Each row is a point. The last column is the point's height on a tilted bowl or saddle (a function of degree 2), plus a little noise. Along how many of its main directions does it bend up, bend down or stay straight?
(in the rows, 128 means zero)

Points (12 x 3):
[[190  98 150]
 [100  96 169]
 [ 79 135 181]
 [ 98 101 170]
 [174  72 156]
 [217 119 154]
 [158 176 154]
 [113  57 176]
 [ 78 122 181]
 [138 107 151]
 [ 77 177 193]
 [ 82 168 186]]
Directions: 2 up, 0 down, 0 straight

Points (12 x 3):
[[169 107 108]
 [122  62 125]
 [ 86 136 122]
 [139  57 127]
 [200 201 249]
 [107  95 106]
 [ 95 150 118]
 [114  92 103]
 [122  96  99]
 [169  70 127]
 [ 51 161 190]
 [106 172 129]]
Directions: 2 up, 0 down, 0 straight

Points (16 x 4):
[[199 180 162 214]
 [137 146 137 154]
 [132   7 114 145]
 [139 173 106 170]
 [ 87 121 125 153]
 [122 145 211 195]
 [144 130  95 143]
 [164 135 131 150]
 [ 44 141  74 215]
 [139 154 165 169]
 [173  22 168 165]
 [ 99 130 120 151]
 [122 127  77 151]
 [174  98 133 139]
 [104 137 120 153]
 [182 143 126 160]]
Directions: 3 up, 0 down, 0 straight

Points, 15 rows:
[[102 135 155 110]
 [118 169 142 103]
 [103 140 126 111]
 [125 104 131 128]
 [ 96 132 110 108]
 [ 69 207  92  37]
 [140 111 125 132]
 [ 98  65 126 111]
 [131 150 204  95]
 [189  86 153 134]
 [148  92 156 132]
 [119 104 111 124]
 [ 83 194 249   7]
 [158 157 138 120]
 [120 153 101 108]]
Directions: 0 up, 3 down, 0 straight

Points, 15 rows:
[[121 145 168 125]
 [ 47 148 175 135]
 [200 144 139  68]
 [152 170 167 118]
 [203  85 171  46]
 [ 71 137 145 127]
 [ 89 144 176 134]
 [148 102 145 101]
 [133  77 166  89]
 [ 55 102 122 111]
 [155  38 139  93]
 [168  39 206  22]
 [171  82 109 109]
 [ 97 130 105 127]
 [156 103 170  87]]
Directions: 1 up, 2 down, 0 straight

Points (27 x 5):
[[152  97  23 139  28]
 [125  59 166 110  98]
 [ 98 145  95 163  82]
 [149  70 113 124  95]
 [ 50 123 189 150  95]
 [156  56 130 131  96]
 [104  79 195  90  90]
 [117 154 114 163  98]
 [162 172 123  51 104]
 [130 159 182 120 124]
 [127 174  97 157  84]
 [139 112 124 176 110]
 [102  80 137  56  66]
 [113 116 172 131 119]
 [119  72 100  86  74]
 [132  90 186  94 106]
 [116 147 144 224  98]
 [135 164 158 142 122]
 [114 124 105  58  71]
 [228  76 112  95  80]
 [129 168 220 105 118]
 [ 99 249 157 111  64]
 [ 73 153 201 176 104]
 [ 79  83 122 152  98]
 [ 97  64 116 166  99]
 [173 130  42 146  49]
 [122 105 105  92  88]]
Directions: 0 up, 3 down, 1 straight

Points:
[[ 76 124 207 119  63]
 [131 121 149  84 103]
 [143 130  74  77 109]
 [128 178 168 165 106]
 [126 166 125 141 112]
 [173 157 142 198 101]
 [148 214 108 146  83]
 [ 56 206 147 164  50]
 [123  66  89  96 120]
 [ 75 136  45 117  97]
 [ 96 127 142  74 101]
 [190  89 167 196  69]
 [118  70 193 115  70]
 [143 146 113  88 109]
 [151 167 177 147 109]
 [208 106  38  79  53]
 [172  71 119 103  93]
 [ 85 120 127 154 103]
 [216 109 137 156  76]
 [186  70 194 129  53]
 [ 91 104  62  83 123]
 [144  92  88  66 111]]
Directions: 0 up, 3 down, 1 straight

Points:
[[ 66 238 120  54 162  33 143]
 [143 127 160 199 146 105 130]
 [120 148 134 180 167 125 136]
 [137 135 113 178 160  91 149]
 [114 162 197 113 106  76  75]
 [114 129 152 127  79 183  94]
 [ 43 158 151  95 147 150  94]
 [134 191 187 117 164 109  90]
 [100  99 176 143  68  65  60]
 [ 64  52 134 160 139 128  94]
 [141  79 131 145 137 135  98]
 [ 62  96  79  55 136 144  98]
 [ 84  76 144  79 162  98  45]
 [177  66 126 135  74 130  88]
 [ 52 161  98  70 105 108 130]
 [ 91  95 135 191  98 103 127]
 [ 92 159 181 153 166 165 109]
 [153 171 172  66 167 141  69]
 [101 124 206  31 244 109  16]
 [103 121 113 101  51 129 111]
 [ 81  77 119 123 125 132  89]
 [156 165 206 110 174 140  67]
 [155 122 112 163  95 176 136]
 [122  95  89 137 105   8 145]
 [118 133  63  94  90  93 180]
 [ 95 102  83 130  79  67 145]
 [162  91 153 103 108 112  63]
 [167  95 160 150  97  86  85]
 [140 172 141 142 109 170 120]
 [100 152 146 174  29 201 130]
 [103 113 112 123  97  35 121]
 [ 98  67 184 182  25 142  60]
 [145  44 114  97 145 206  64]
 [ 38 104  52  47  72 124 129]
 [122  84 159 210  80  74 113]
 [191 139 200 143 127 103  79]
 [161  91 187 164 163  95  83]
 [ 57 155 131 122  99 102 121]
 [120 157 161  55 123 138  69]]
Directions: 1 up, 1 down, 4 straight

Points (39 x 7):
[[ 84 131 190  84 156 119 110]
 [ 74 118 122 159  84 129 113]
 [152 141 152 128  80 100 104]
 [181  42 100 249 148 126 190]
 [128 141 117 107 122 117 115]
 [148 179  88 176 170 142 133]
 [122 112  83 172 155 107 127]
 [103 163 133 115 148  94 100]
 [116 182 119  93  40  73  93]
 [119 105  50  99 138 182 117]
 [110  70  83 139  84  86 133]
 [154 127  90  90 143 176 132]
 [ 84  52 114 150 159 161 119]
 [209 149 183 141 163 101  93]
 [143 125 169 148  96 127 124]
 [147  88  60 134 141 125 112]
 [ 77 174 126 135 148 155 112]
 [195 149 127 129 193 179 161]
 [125 105 134 151 184 117 150]
 [170 151 142  79  96 127 107]
 [123 123 139  93 124  49 100]
 [116 117  97  82 117 156 138]
 [172 214 182 104  40 125   7]
 [146 131  99 158  96 161 101]
 [118 123 114  98 139 184 139]
 [ 48 130 131 161 129 130 100]
 [152 181 138  73 118 160 106]
 [144 162 167 147 165 189 155]
 [100 188  69 145 116 247  55]
 [137 148 179 161 119 139 117]
 [ 82 153 133 114 141  80  92]
 [144  83  88 191 108  85 129]
 [146 157  95 122 132  70  91]
 [198 114 139 107  83 109 111]
 [ 16 182 112 176 132 142  50]
 [156 121 126 165 135 170 134]
 [166 125 136 153 201  83 150]
 [133  83  14 110 144 102 100]
 [155 128 129 107 102 192 120]]
Directions: 2 up, 3 down, 1 straight

Points (49 x 7):
[[143 129 201 113  97 228 204]
 [102 188  96 138  80 153 115]
 [136  87 127 121 144 106 132]
 [ 84 114 118 114 145 108 129]
 [193 170  86 109 144 123 149]
 [102 159 117 145 102 198 126]
 [ 53  46  38  60  88 117 163]
 [151 137 182 154 105  75 161]
 [113 149  81 145  99  97 108]
 [117  53  49  39  56  27 172]
 [182 102  90 163 109 136 131]
 [ 96 146 178  87  16 165 180]
 [131 148 120  41 128 110 160]
 [110 175 174 139 108 193 154]
 [174 127 173 108  85 111 160]
 [131 155 173  87 209  86 220]
 [184  80 137 143 157  96 159]
 [105  40  35  82 105 104 139]
 [127 179 153 167 142  75 160]
 [116 172 184 120  98 191 164]
 [ 98 147 128 137 205 181 174]
 [126  87  97  28 171  75 185]
 [142  90 160  94  90 120 146]
 [ 97  86 186  76 181 151 207]
 [ 85 126 193 105 161 187 190]
 [135 167 111  66 136  47 164]
 [125  65 170  77 151 146 182]
 [213  83 133 142 111 156 169]
 [129  98 205 124 162  76 193]
 [154  89 182 129 202 115 203]
 [152  89 149 170 147  61 155]
 [148 208  59 107 153 100 146]
 [113 145 125  95 130 173 138]
 [ 71 154 174 172 120 112 144]
 [102 121 155  95 151 169 158]
 [ 92  58  82 182 155 130 131]
 [117 118  78 170 205  90 157]
 [165 149 179  84 210  97 232]
 [133 208 110 151 173 161 157]
 [134 141 114 109 103 159 122]
 [ 91 189 120 144  50 148 126]
 [130 136 184 196  49 123 162]
 [ 78  96 139  95 200  81 188]
 [ 99 163 116 104  74 105 122]
 [150  67 180 161 165 140 175]
 [144 135  41  33 187 139 189]
 [112 125 174 134  80 112 139]
 [173 165  83  19 130 184 195]
 [164 115  54  74 100 165 140]]
Directions: 6 up, 0 down, 0 straight

Points (60 x 9):
[[130 111 163  86 123 204  22 154 105]
 [105 119 180 172 175 149 139 114 157]
 [121 132 123 131  22 146 175 140 198]
 [ 98 123  82 140 165  75 155 167 135]
 [137 158 142 135 118  74 149 119 118]
 [ 36  77 108 133 105 116 184  56 189]
 [159 123 173  90 106  60 147 172 126]
 [115 151 138 138  79 120 148 180 156]
 [132 182 116 131 196  83  90  72 126]
 [106 117 179  81 163 161 168 187 137]
 [ 88 103 143  84 171  89 127 118 115]
 [148 121 137 153 125  77 183 128 127]
 [163  71 206 181 104  70 175 116 138]
 [ 63 155 145 150 106  60 136 124 137]
 [223 100 114 118  66 174 146 154 189]
 [139 115 172 101 129 167 190 124 156]
 [119  98 106  61 124 181 159 134 115]
 [217  80 171 108 126  96 130 142 117]
 [101  92  82  82 154 163 191  84 137]
 [198 150 130 149  76 133  76  93 141]
 [ 80 182 102  95 146 144 133 161 149]
 [102 107 193 159 161 173 133 189 175]
 [ 91 148 144 142 104 137 140 239 179]
 [115 135  91 150 169 128 183 122 146]
 [200 160  71 109 103 111 174 150 177]
 [120 115  82 154 128 132  93 112 148]
 [157 155 101 119 131 137 124  94 140]
 [122 128 138 177  84  75 177 115 130]
 [118 164 173 188 101 159  99 178 170]
 [178 108  85  64 111 163 100  90 116]
 [176 136 123  60 135 119  83 102 100]
 [ 97 105 128  81 108 163 157 208 144]
 [107 133 119  76 121 133 110  72 130]
 [186 135 170 147 166 197 104 103 163]
 [ 37 169 120  70 156 128 106 176 143]
 [118 157  88 117 170  93 135 107 126]
 [176 116 127 168  84 249 151 200 249]
 [162 115 153 116  55  63 141 133 132]
 [115 112 104 120 136 160  64 104 134]
 [140  71 105 126 169 118 134  99 118]
 [ 82  93 224 113 138 151 127  85 158]
 [123 186 110 146 169  72 114  98 119]
 [141 116 165 100 171 212  73 159 122]
 [117 139 124 127  81 114 153 122 150]
 [129 147  94 132 215 162  75  63 151]
 [119 142 155  13 143 113 107 140  99]
 [ 60  78  71 146 107 196 135 136 181]
 [178 137 121  92  74 169 146 157 161]
 [131 178  92  85 116 119 157 114 156]
 [121 153 165 102 153  91  63  28 139]
 [132 126 214 155 161 121 111 149 141]
 [169 156 158 102 116  94 132 128 118]
 [144 169 126  86 130 194 171 151 156]
 [136 175 201  98 145 129 224 134 176]
 [117 142 112 161 165 178 138 173 173]
 [178  96 153 113 135 148 117 109 121]
 [105 138 172 212 117 121 145  83 147]
 [132 179 216 111 136 152 136 118 145]
 [ 78 167 111 169 163 117 127 156 151]
 [ 81 105  87 184  91 158 139 155 194]]
Directions: 5 up, 1 down, 2 straight

Points:
[[157 135 167 154 204 154 101 138 167]
 [187 135  94 103 123 104 137 173 152]
 [153  66 152  26 196 179  82 172 110]
 [133 111 128 137 198 146 108 130 155]
 [139 176 188 139 115 117  93 133 137]
 [104 167 112 142  70  97 130 140 128]
 [161  76 142  43 144  97  92 155 127]
 [134 143 233  89  86 169 167  81 165]
 [ 92 145 181 187 159 143  97 194 185]
 [ 71 120 130 128 136 148 173 143 150]
 [147  73  95  40 162  41  95  76 163]
 [132 133 133 176 209 107 162 191 191]
 [ 51  99 148 175  93  61 142 128 163]
 [143 160 101 115  49  99 141  88 123]
 [125 181 121 135  86 116  65 126 141]
 [175 127  90 100  87 108 139 120 135]
 [ 67 157 110  87 181 170  74 143 171]
 [164 128 134 121 138  74 115 163 152]
 [107 138 120 103 103  89 117  87 149]
 [ 58  96 204 138 135 129 183 119 182]
 [178 165  55 133 109  91 100  54 177]
 [121 141 138  85 109 159 164 105 127]
 [129 119 138 111 104 161  85  23 171]
 [119 110 188  85 161 173 118 132 145]
 [140 108 161 120  98  70 174 133 148]
 [116  76 107 136  96  32  94 232 207]
 [155 100 106  98 149 122 130  90 141]
 [164 100 177 168 171 145 186 136 165]
 [170 179  57 205 158  50 153 157 211]
 [173  83  89 144 141  82 137 101 172]
 [127 174  35 171  96 148 165 227 169]
 [ 92 142 170 142 126 126 127  58 160]
 [126  93 102 159 191  64  94 102 203]
 [133 124 155 157 152 130 149 123 146]
 [ 77 179 144 132  91 141 144 126 132]
 [199 140  93 116 119 103  85 143 152]
 [105  73  95 178  88 157  74 114 163]
 [ 88  42 108  27 132 119 187 117 181]
 [137  66 105 109  73 203 146 249 213]
 [179 135 105 105 155 132 146 187 147]
 [143 106 132 113 166 171 141  99 134]
 [104 121  95 117 186 102 105 108 170]
 [115 106  80 179 162 105 106 151 190]
 [ 88  96 169 139 147 124 113  69 175]
 [ 59  52 113 113  98 125 106 121 186]
 [146 115 119  28 178 124  90 196 129]
 [ 41  97 127 146 107 174 117 134 177]
 [ 51 136  84 120  47  80 142 165 173]
 [ 81 109  94 198 170 103  62 120 218]
 [194 141  91 102 124 119 146 228 181]
 [131  81 169 130  98 133 140 117 144]
 [150 130  84 109 116 121  91 172 154]
 [185 149 107  54 161  66  68  94 149]
 [ 94  31 117 121  78 121 157 147 184]
 [106  77 190  68  94  74 150 128 163]
 [111 145  78 146 121 190  74 235 211]
 [134  68  15 134  99  63 117 154 215]
 [135 143 155 185 239  98 113 144 207]
 [176 113 124 127 139 143 142 149 139]
 [121 201 113 108 110 152  99 218 180]
 [165 116  64 178 101 108  92 198 183]
 [ 78 145  63 147 152 121 169  53 164]
 [148 103 162 117 180  94 142 112 157]
 [ 45  87  95 101 116 163 150 173 189]
 [119 140 126  48 146  83 204 147 155]
 [114  95 114 122 166 153 145 180 160]
 [135 173 128  57  90 132 113 179 151]
 [ 93 168 138  66 133 170  76 147 157]
 [ 75 138 134  87  98 172 172  59 148]
 [165  82  75 112 100  86 123  83 160]
 [167 143  96 168  92 127 124 137 129]
 [147 144 179 129 116 131 123  81 140]
 [173 221 136 117  41 148 142 167 130]
 [165 113 146 111 117 161  69 200 156]
 [123  91 139  47  86 164 100 109 144]
 [150 111 163  93 134 103 154 144 143]
 [ 79  48 120 124  73  90 185 210 218]]
Directions: 6 up, 2 down, 0 straight
